Each wall is flat, endless, passes through zero and stands at right angles to its row. A trip goes straight from one point to another. List the walls that it crosses, first one first.
In the rows, zero is written as 128.

Walls:
(1): [137  45 131]
(2): [144 163 173]
(3): [125 167 155]
(4): [ 96  73 118]
(5): [130  79 107]
(6): [124 134 121]
(7): [108 108 132]
(8): [151 123 132]
(9): [131 113 133]
Trips:
[142  69 141] to [201 145 160] -> 2, 7, 4, 3, 5, 1
[ 90 130 181] to [ 95 141 124] -> 9, 6, 2
[119 147  94] to [117 105 105] -> 5, 4, 7, 1, 9
[169  66 104] to [155  64 126] -> none

Walls:
(1): [127  66 126 138  47  97  88  54 170 143 106]
(2): [ 96 137 128 107 123 107 115 153 146 112  89]
(3): [107 126 105 114 154  82  78 150 154 137 197]
(4): [138 177  97 135 154 154 178 105 109 107 146]
(5): [148 159  93 111 183  89 162 137 163 136 136]
Trips:
[140 128  64 131  88  82 128  53 123 145 162] to [157 125 114  51 135 101  96 104  96 153 134] -> 4
[101 102 132 100 118 123  57 116 126 150 137] to [112 177 149 181 179 150 152 150 109 156 100] -> 1, 3, 4, 5, 2
[ 88 118  97  98 117 101 126 126 141 121 140] to [130 175 145  98 119 165 116 171 163 152 100] -> 1, 3
[126 132 139 181 126 139 122 133 112  88  90] to [ 60 134  69 143 175 115 148 135 152  90 128] -> 5, 3
[ 83 131 131 101  93 127 132 150  88 141 171] to [ 92 151  77  96 101 139 182 118 118 144 127] -> 4, 3, 5
[ 82 140 163 117 112 178 140 143 122 138 108] to [154  97 136 172  93 103  53 142  92 147 114] -> 1, 3, 2
[181 114  94  98 143 111 160 140 172 130  85] to [139 144 145 138 168 115 140 133  87 122 126] -> 1, 2
[ 97 122 129 123  98 137 144  89 108  87 162] to [138 160  86 100 115 137 130 119 133 121 115] -> 2, 5, 1
[ 70  87  96 107 116 137 130 134 167  64 172] to [ 97  83 157 129  95 183 174 180  76  84 172] -> 1, 4, 2, 3

Walls:
(1): [113  90 175 199 121 107 144 114 147 129 133 117 141  97 138  86 136 101
 151 125]
(2): [131  89 184 141 152  84 153 160  98 167 157 170 112 101 172 182 196 147
  99 111]
(3): [140  67 150 102 144 140 100 118 145 104 108  93 174 152 196 100  91 114
 116 128]
(4): [ 82 161 123 138 153 124 122 113  96 139 116 111 159 135 120 121 130 167
 131  99]
(5): [166 111 146  80  84 149 140 109 177 158 122  72 136  91 175 115  88 176
 131  95]
(6): [ 99 147 158 120 135 214 135 108 117 115 144 140 149 114  80 181 146 116
 133 107]
Trips:
[123 134 126 192 166 135 119 171 138 130 130 129 166 149 145 135 126 125
 110  77] to [122 108  83 171 138 133 138 135  85 210 150 167 103 164 103 200 140 126
 177 138] -> 3, 1
[129  98 129 132 125 115 180 166 136  81 167  69 156 139  98 105 195 101
  93 106] to [136  81 156  75  98 150 138 105 108 150 134 125 161  74  96 158 100 117
 120  87] -> 5, 1
[ 98 101 137 159 107 146 131 148 123 125 110 136 144  25 134  65  70  90
 111 126] to [137 135  93 144 122  86 143 199 101 129 152  54  88 100 168 195 152 131
 102 135] -> 2, 3, 1
[147 105 141 153 115 126 185 110  95 101 155 155  89 121 132 125 111 141
 165 140] to [129 148 157 108 113 130 176 115  68 152 104 171  86 161 153 136 154 110
 143 135] -> 6, 1

Walls:
(1): [169 153 151  94 123 125 101  99  95 137 150 106 127 111  52 135 155 154
 110 142 100 143 122 144 129 159  98  89 126  95 121 127  97  96 100 153
  65 107 171 148 139 160 157 123 160 148 122 177]
(2): [111 128 120 134 129 104 107 154  84 149 197 126 145  99 141  94 173 110
 115 111  89 106 169 123  88 135 117 105 161 153 159 149 177 154 144 110
 104 148 115 149 105 181  79  87 101 111 165  99]
(3): [156 116 131  69  82 146 124 108 158 118 128 132  98 191 120 133 113 109
 133 140 143 167 100 147 112 196 149 150 174  86 161  81 146 130 151 112
 183  80 106 128 168 197 103 113 212 139 166 143]
(4): [138 141  51  84 112 120 118 137 128  84 155 138 167 134 169 124 195 136
 136 151 129 111 130 106 137 136 127  82 110 120 123  88 107  72 114 121
 162 150 114 132  66 156 141 119 139 153  77 167]
(5): [128 153  81 163 123 135 135 102 132  95 130 100 121  40 114  46 127 137
 134 156 131 127 114 155 171 146 177 177 114 147  96 103 124 132 155  98
 105 105 185 144 122 114 120 136 142  80 143 132]
(6): [138 115 126 159 117 121  69  88 135 160 161  89 106  52 112  93 134 180
 148  79 163 148 158 134 145  99  84 125 196 167 137  82 133 153 138 169
 138 183 142 123 141 116 116 103 129 152 182  99]
(7): [107 127  99  75 111 152 131 153 105 101  95 127  63 145 109 106 123 194
 149 115 138 122 117 109 157 152 153  78 143 125 112 145  85 161 120 170
  90 145 123 123 127  49 145 160 127 163 135 160]
Trips:
[164 166 134  80 123 148 153 111 107 121 182 149 141 192 141 125 103 211
  87  47 175 122 134 117 108 201 115 167 153 144  95 185 138 102 119 121
 173 103 139 119 126 112 132 177 141  63 178 103] to [171 136 154  89 122 120 119 165 100  86 122 148 166  90  77 139 139 158
 117 186 135  70 142  99 202  96 145 156  57 139 132 110 129 126 121 128
 126  82 125 137  72 175 155 115 147 118 142  97] -> 1, 5, 4, 7, 3
[175 157 149 145 166 135 129 113 118 181 112 187 139 139 167 142 117 100
 152 108 104 172 157  95 124 139 136 137 140 142 117 133 160 148 108 174
 117 118 148 122 195 107 142 133 127 100  62 160] to [154 126  89 155 121 130 159 150  92 135 173  72  51 147 166 160 104 131
 135 164 158 117 144 160 141 152 128 166 127 173 137 179 120 111 155 154
 124 157  92  96 182 100  88 185  91  89 102 138] -> 1, 7, 5
[157 123  85 121  52 121 107 135 159 163 179 121 159  91 134 115 129 144
 108 112 110 157 101 107 146 142 106 167 130 142 114 133 156 122 114 195
 127 133 108  99 161 181 150 134 140 120 103  91] to [106 163 175 109 132  88 118  87 122 196 100 107 174 112 124  92 127 121
  68  44  98  91 124 127 133 130 202 100 108 134 136  61 132 101 180 146
 111 117 131 134 164 158 124 166  50  69 123 164] -> 4, 3
[ 70 116  60 103 146 148  75 178 110  86 106 133 112  63 133 160  67 127
  83 123 105 139 174  71 157 126 124 116 172 182  94 164 163 161 121 182
 144 134 129 164 145 142 178 136  81 137  96 131] to [ 81 133 127 155 181 155  98 124 189  91 127 121 152 115 170 170 111 132
 109 139 171 175 146 103 181 129 157 135  99 119 127  82 131 101 113 158
 137 100  74 107 108 135 108 161 145  83 141 161] -> 5, 2, 6, 7, 3
[169  79 177 166 189 142 154  60  91 109 174 119 103 185 155 100 152 137
 216 142 122 168 130 122 157  75  65 105 112 148 177 110 103  81 123 107
 170  79 156 195  98 124 128 146 150 140 159 100] to [150 151 135 142 139 121 101 107 170 145 107 174 153  66 168 189 149 111
  94 126 148 128 152 133 137 201 131 150 120 156 173 125 102 113 119 153
 164 122 170 188 151 121  94  86 131 239  79 130] -> none
[163 157 130 114 100 160 113 175 102 126 111 105 176  93 130 127 127 127
 154 107  95 135 148 123 101 127 110  88 155 124 118 117 159 135  62 123
  83 179 133 111 124 148  76 167  87 161 112 139] to [142 147 139 166  84 124 179 130  42 154 171 162  37  94 187 150 121 108
 102 147 156 130 183 162 121 125 118  52  76 126 129 183 171 127 110 133
  78 108 172  55 114  65 111 113  84 144 116 116] -> 4, 6
[158 139 139 121  93 152 152 126 110 107 166 137 113 178 151 181  98 129
 196 154 183 139 158 164 122 134 149 168 172  87 121 133 187 141 163 175
 130 121 117  68 119 167  99 116 168 150 102 106] to [ 93  59 131  70 100 137 162 126 117  87 116  96 125  94 128 101 105 160
 172 151 140 148 103 139 149 109  86 124 129 104 108 121 158  85  73 118
 172 143  82 159 150 120 164 103 121 136 103 128] -> 4, 7, 6
[141 147 129 139 106 143 169 177 137  96  99 138 120 100  95 125 145 138
 130 118 106 190 117 117 116  67 106 152 150  77  89 117 149 103  87 117
 142  86  76 135 142 155 188 173  98 179 128 130] to [153  88  75  70 127 163 178  98 136 169  93 115 124 122 157 196  81  92
 178 141 121 120 148 144 182  96 104 153 117 150 101 149 119 106 114  29
 130 115 137 106 156 122  68 134 132 150 157 128] -> 7, 1, 4, 5

Walls:
(1): [167 153 109 115 130 171  93 109 165  33 154 133  58 108 174 141 120  94
 139  83 123 147 162 132 139  85 147 111 117 110  92 102 117  78 199 102
 153 140 103 164 119 137 141 152 108 117 142 144]
(2): [138  98 109 126 110 154 102 187 156  90 201 145  96  85  93 118 141 121
  79  85 145 102 187 162 120 174 130 116 136 114 137 132 126  88 129 111
 110 199 119 103 140  99 159 126 157 157 139  86]
(3): [122 125 118 157  73 143 159 144 122 171  96  86 176 123 204  84 158 141
 135 105 179  72 173 109 107 145  95 139 137 139 138 146 102 116 109 147
 152 182 137 143 142  71 107 146 182 109  85 129]
(4): [111 107 116 130  75 131 172 123 131 107  73  96 102 170 160 113 116 141
 117 163 129 116 125 167 115 142 178 106 102 155 106 153 101 137 136 119
  84 143 150 153 156 106 136 125 119 141 137 101]
(5): [ 88 148 136 126 150 111 121  81 103 124 119 141 155 184  72 164 103 133
 149 169 152 131 136 119 115  61  61 126 117 121 153 160 100 115  92 126
 132 181 187 139 140  91 134 119 119 117 147 133]
(6): [ 99 102  89 157 125 114 122 112 131 111 180 140 122 101 177 129 102 105
 107  85 119 190 110 152 131 123 153 123 160 106 116 139 144  58 158 157
 114 129 155 103 138 189  99 142  79 178 126 146]
(7): [189 156 155  99 189 109 115  82 144 147 145 153 171 135 130  65 121 151
  70  87 142 133 149  77  63 116 121  99 110 166 156  95  92 102 130 188
 100 106  89 144 182 166 104 108  99 161 113 176]
Trips:
[128 126 108 102 162 106 136  90 144 138 113 151 143 197 128 198 180 108
  76 156  62 217 135  88  94 154 181  85 152 151  93  90  89 114 146 155
 141 140 139 179  96 109 120 116 121 161 137 129] to [169 118 169 130 189 123 127 152  43 127 153 143 180 160 110 107 133 151
 166 107  59 114 136 119 145 111 127 118 168 142  95 182 167 108 148 175
 132 116 178 136 111  30 139 155 141 127 158 149] -> 1, 4, 6, 3, 7
[159  84 140 115  72 120 158 134 103 134  70 109 159 140 140 110  89  68
 162 142 167  91 108 157 117 171 122 114 115 118 132  93  95 110  85 165
 121 177  83 173 118 104 139 176 153  74 115 128] to [138 144 167 120 129 167 146 179  95 163 103 149 109 128 106  78  79 121
 137 110  85  52 105  91 156 192 104 101 129 119 120 133 132 148 126 107
 134 139 140 150 129 168 112  87 131 120 118 187] -> 5, 7, 4
[117 163 107 115 130 139 127 129 139 164  79 125 127  90 101 110  95 155
 161 133 109 156 110 156 139 102 128 131 172 147  70 135 123 141 113 189
 151 146 129 125 181 130 131 107 185 119  88 100] to [163 118 144 135 163 127 121 124 169 115 132 145 120 121 212 193 146 156
 118 173 132 129 138 137 123 102 142  94 108 161 102 111 149  88  59 150
 209 135 177 182 182 156  98 144  74 153 112 143] -> 7, 6, 1

Walls:
(1): [ 76 140 149 158  86 135  98 100  41 147 160 165  97 150 133 130 103  91
 142 136  99 142 179 139 137 124 110 131 107  92 159 140  99 139 157 173
 167 144 176 153 106 155 108  70 173  80 165  96]
(2): [113 122 134 142 184 169 132 168 110 109 123  45 122 127 142  85 138 125
 149 151 181  53 112 136 141 109 184 111 162 130 128 117  70 100 151  91
 123 144 104 144 177 163 156 153 121 107 108 138]
(3): [142  36 133 139  93 127  70  25 146 154 150 168 131 101 162  37 188 162
  48 140 135 110 218 129 151 136  83 100 134  61  77 132 120 125 144 109
 169 127 136 176 112 122  91 140 185  95 114 134]
(4): [137 143 127  98  79 140 104 208 143  95 141  63 172  80  95 167 105 154
 142 101  95 134 114 145 152 105 105 129 117  89 164 153 118 139 112 139
 126  84 138 126 119 133 135 117  88  83 126 110]
(5): [117  85 175 127 132 122 131 115 135 152 144  97 151 167 108 113 136 102
 137 136 126 123 125 124 166 121 166 132 159 170  98 100 104 172 124 145
 114 128 132 149  79 109 130 124 149 152 112  80]
(6): [122 129  93 130 119 160 124  92 169 142  90 152 128 165 136  62 155 145
 145 189 121 138 159 129 133 108 119 164 140  66 140 146 136 126 159  98
 109 117  91 128 171 124 177  97 141 125 131 132]
(7): [120 140 126 161 146 153 140 147 108  81 117 100 152 192 174 158 129 146
 114  86 117 148 133  92 132 156 165 139  89 177 116 143 143 111  80 131
 122 128 175 121  59 105  94 141 138  91 156 102]
Trips:
[ 95 200  88 132 166  92 140 145 142  94 161 164  85  91 125 102 104 211
  95  98 106 152 128 114 122 150  97 115  99 152 120  74 124 148  87 107
 104 136 168 172 122 102 148 114 102 130 148 126] to [171 141  76 130 137  88 143 169 129 162 126 123 119 115 108 133  96  84
 167  69 156 147 124 156 110 183 192  94 131 157  94 128  80  94 148  89
 149 156 128 126 100 170 200  97 132 153 130  96] -> 4, 2, 5, 7
[107 118  97 135 155 110  76  94 134 105 142 120 168 103 107 188 135 124
 128 150 102 157 121  80 100 166 138 182 126 166 143 126 107 106 138 128
 101 110 154 161 174  64 108  74  85 101  90 188] to [ 97 151 169 136 142  89 154 193  98  92 129 133  97 149 157 165 132 114
 187  74 110 149 139 162 125 146  91  68 101 121  88 163 124 136 131  91
  91 109  86 140 120 131 151  72 115 153 188 113] -> 1
[153 141  60 145 139 179 155 139 128 128 176  82  61 141 124  76 197 151
 117  67 111  64  72 145 137 104 141 142 170 149 120 156 155  73 118 147
 162 194 129 105  96 138 117 152 107  87 147 106] to [132 149 202  80 231  67  95 122  81 158 135 144  87 108  84 176 160 186
  82 128 162 134 160 118 122 146 124  93  88  83 139 136 146 134 170 128
  92 111  70 103 101  88  59 125 140  87 103 144] -> 3, 2, 7, 1
[177 110 134 137 167 197 114 117 145 140 168 185 158 117 203 182 103  76
 130 173 155 136  99  67 127 153 109 160  86 166 173  96 144 155 153 157
 104 126 165  21 104 118 121 158 127 176 175 147] to [ 91 100 144 151 172 117 137 100 149  96 210 150 114 143 121 127 128  86
 171 122 143 101 100 102 123  98 166  96 178 128 123 161 142 154 145 103
 105  42  83 125  77  77 144 174 135 111 118 119] -> 5, 2
[120 124 193 123 110 155 129 120 157 106 168 111 112  86  62 167 139 161
  96 161  74  86 148  84 160 108 127 153  91 149 112 150 127  88 120 168
  99 101 164 112 138 150 145 127  94 175 112  92] to [150 159 125 167  50  72 106 138 178  91 156 158 129  87 179 131 146 202
  99 136 143  98  64 122  90 152 127 124 131 135 172 116 168 157 127 164
 108  27 161 131 117 109 109 142 116 162 148 124] -> 7, 5, 3

Walls:
(1): [123 134 111  97 150 164  87 151 109 137 118 134 120 147 149 106 117 141
 135  98 149 116  80 141 109 156 126 159 115  98 126  87 167  91 189 200
 100 125  75 124 104  84 121 130 123 159 173 201]
(2): [141  86 114 122 152 129  95  77  80 137 125 149 108 121 218 173 155 150
 140  72 143 118 131 156 118 167 130 107  85 120 157 105 123 165 109 201
 112 139 120 158 147 123 167 101 111 113 170 138]
(3): [163  80 101 135 159 171 139 113 149 150 162 105 135 152 170  56  69  73
  98 145 138 125  79 140 127  90 117 180 133 134 125 192 125 121  48  81
 105 175  96 125 164  99 113 139 167 122  94 184]
(4): [145 147 180 131 105 124 143  88 153 140 155 134  94 134 119 147  61 196
 137  93  91 172 150 107 204 119  75 173 175 133 121 117 131 115  88  93
 124 130 124 120  98  64 115 164 131 157 159 187]
(5): [115 121 149 110 165 132 148 174  63 105 174 129  64 140 134 164 112 130
 114 153 166 178 112  86 122 158 121 142 114 165 120 134 115 121  87 131
 123 136 135 150 165 123 154 199 125 109  95 144]
(6): [117 127 194 103 109 131  93 101 159 119 179 126  99 168 131  68 164 121
 110 131 111 142 131 148 166 105 195 105  63 152 176 135 133 148 155 159
 175  69 132 145 124 127 125 140  65 133 112  69]
(7): [ 93 115 179 132 133 126 171 125 114  89 114 194 102 167  98 148  97 139
 110  99 174  73 142  88 155 109 128  55 126 164 129 181 143 140 159 126
 166  78 146 170 137  76 108 145 137 142 130  93]
(8): [182 112 119 141 119 140 127 214  87  85 139 172 112  95 123 104  80 148
 124 143 105 149 155 171 146  62 105 102 133 140 167 204  95  96  82  66
 132 113 125 118 104  79 127 164 137 145 122  43]
(9): [140  59 110  96 164  99  91 147 158  79  98 114 181  92  89 127 198 139
  97 143 194 141 138 114 123 115 166 128 112 140 118  83 126 201  78 120
 100  83 148 156 119 119 123 126 103  78 138 129]
Trips:
[126 103 168 122 128 156 114  98 106 112 116 155  76 128 126 124 153 156
 150 125  75 154 104 173 180 221 181 132 111 144 119 121 141 128 125 138
 130 152 172  86 172 191 176  99 164 112 137  75] to [116 160  76 119 131 158 143  91 129 163 137  83 106 193 121 215 167 133
 176 115  93 153 205 110 129  95  78 117 140 170 124  85  62 128 177  93
  80 167 196 113 164 124 120  98 102 150 141 165] -> 4, 6, 5
[140 123 120 116 191 102 107 132 142  87 109 118 137  95 112  75 168 140
 115 123  92  98 117 182 124 101 168  74 116 146 149 145 123 142  85 167
 121 114 161 131 124 134 100 124 155 203  93 142] to [136 112 170  55 136 108 104  95 155 110  97 166  99  92  95 107  99  79
 136 163 130  45 116 132 127 167 115  94 135 163  87 139 170 151 133 102
 192 137 135 139 120 122  86 144 124 164 126  95] -> 2, 3
[125 174 135 170 134 109 107 128 127 202 119  98 138 105 147 150 199  66
 154  92 135  97 161 144 126 148 144 163 154 115 119 145 101  75 144 106
 138 125 166 102  79 125 164 206 152 112 131 127] to [113 140 168 155 190 107 147 113 148 152 157 154 129 131 168 163 148 168
 146 131 113  83 168 168 146 129 127  87 149 150 106  74  76  91 101 128
  79 135 103 135 159 115  96 113  99 175 156 146] -> 4, 2, 1, 7
[150 141 194  98  93 127  97 219 164  96 164 141 141 156 107  89 178 117
 143 133 102  68 214 128 177 115 166 151 119 101  99 103 115 170  93 147
 142 112 105 120 102 129 155 152 166  74 188  99] to [121 135 117 113 156 150 136 157  91 115  82 101 191 151 123  74 136 191
 113 133 182 136 117 135 155 109 130 102 130 136 122 179 179 111  81 152
 162 120 128 105 146 134  53 137  90 120  82 105] -> 4, 3, 5

Walls:
(1): [174 143 102 112  42 152 142 104  67 120 102 115 138 189 201 102 159 100
  45 104 148 148 121 115  76 158 122 135  41 108 147 138 127 158 170 121
 160 111 180 148 160  82 116 150  45 161 144 190]
(2): [100 108 162 124 130 111 108 112 168 185 135 140 164 167 166  73 118 151
 147 135 159  49 162 121 119 107  91 186  70 148 110 115  83 128 173 125
 169  80 166 122 167 138  98 203  99 174 149 138]
(3): [132 138 168 162 104 132 156 136 128 129 160 139 140 121  89 137 116 137
 113 133 146  77  96 164  75 123 146 145 119 118 106  86 114 117 122 181
  74  70 154 139 146 108 143  96 128 150 116 135]
(4): [ 95 118 114  87 149 139 136 101 146  83 106 108  97 101 160 184 144 175
 133 111 137 128 112 108 181  88 198 192  98 131  97 177 135 162 138 171
 113 160 143 123 129 132 127 149 170 117 120 145]
(5): [ 97 137 101 186 137 171 111 102 171  84 144  99 151 102  88 127  67 147
 152 132 150 142 171  88 178 139 152 133 142 108 132 146 157 131 164 172
 101 114 142 159 117 129 165 103 124 125 109  88]
(6): [137  56 143 120 145  90 157 161 122 148 125 156 127 160 154 150 147 135
 119 142 129  70  96 130 101 137 180 151 172 147 157 162 102 158 122 129
 141 190 128 142 186 131  98  80 168 152 170 173]
Trips:
[123  93 120 109 114  71 159 127 115 201 127  81  64 140 130 174  89 142
 106  86 155 141 139  98 151 148 121 151 129  79 146 146 121 146 170 128
 112 120 120 155  49 117 105 105 127 166 164 119] to [147 124 153 113 147 101 102  97 103 187 141  63 166 137 188 166 120 138
  61 110 167 171 145  83 127 124  66 130  97 129 116 195 113 143 174 113
 117 193 143 151 129 126 109 124 117 157  96 136] -> 2, 5
[110 133 102 117  74  85 150 125 114 139 144 116 110  91 103 155 109 108
 138 135 144 152 137 143 144  69  95 101  82 108 141 103 134 136 115 172
  77 130 110 131  78 129  88 137 100 151  65 159] to [140  68 106 160 113 161 154  96 118 162 135 152  94 120 110 125  98 149
 113 153  87 102 120 122 112 131 156 200 128  90 126 136 145 117  73 158
  63 136 126 118 106 109 105 168 115 140 101 121] -> 1, 6
[186 155 124 191 151 128 166 161 156 156 103 158 171 138 141  81 114 127
 138 127 135 142  87  38 171  97 145 109 191 118 143 137 166 114  99 130
  93 111 139  83  93 157 148 122 153 137  97 115] to [122 119  95 140 111 121 204 162 112 133  88 123 141 128 159 164 128 154
 170 120 114 116 179 110 210 128  95 116  92 164 124 144 170 147 113 132
 147 124 161 128 112 158 120 144 106 113 122 117] -> 4, 2, 1
